Each row is a point. Before rounding, the points of a table are all equally far from one centre. They may lie mostly on one side of it. Where is the centre, to within rounding?
In the rows, 128 means zero.

Points:
[[136 112  93]
 [115 118  94]
 [151 136  77]
 [196 145 107]
 [187 134 175]
 [106 170  81]
 [142 126  81]
 [177 156  83]
 [161 115  95]
 [ 85 126 124]]
Centre: [139 162 138]

Points:
[[161 158 174 162 148 137  89  74]
 [160 164 134 182 136 149  90  87]
 [145 141 152 199 131 158  99  88]
 [134 177 143 166 135 168  90 100]
 [135 166 156 182 148 137  80 111]
 [167 169 156 174 133 118  78 104]
 [163 111 154 180 143 174 111 121]
 [153 155 142 181 144 142 124  77]
 [147 164 161 188 137 158  83 118]
 [163 179 172 172 140 142  92 112]
 [159 146 168 195 146 154 115 109]
 [156 169 135 168 133 161  81  87]
 [146 176 144 187 134 144  98 122]
 [144 173 135 175 117 149  73 101]
 [178 174 161 170 127 144  82  97]]
Centre: [147 135 153 146 120 140 106 110]

Points, 16 rows:
[[124 134 146 150  98 126 145 150  98 158 178 200]
 [158 138 126 142  37 113 118 106  86 134 126 189]
 [125 122 138  81  77 124 141 146 105 178 118 172]
 [160  88 154 115  49 138 143 150  84 131 186 173]
 [129  87  88  97  61 167  98 115 107 155 149 146]
 [139 135  79 124  70 116 129 101 101 156 113 174]
 [119 151 106 123 117 100 159 158 127 157 138 144]
 [130  86 152 138  48 137 145 183  85 140 137 138]
 [141 105  84 133  84 120 133 147  59 153 150 170]
 [151  94 173 117  99 139 106 113 127 170  90 198]
 [124 124 123 155  28 136 104 145  90 140 149 167]
 [141 116 131 106  42 114 109 168 131 143 154 187]
 [163  88 152 159  62 163 150 119 152 173 163 164]
 [124  89 103 152  70 134 114  89  97 134 159 194]
 [169 149 129 156  65 108 110 145  97 128 187 181]
 [145 141 111 149  46 114 141 136 151 105 127 188]]
Centre: [156 113 137 132 101 143 121 130 118 124 135 148]
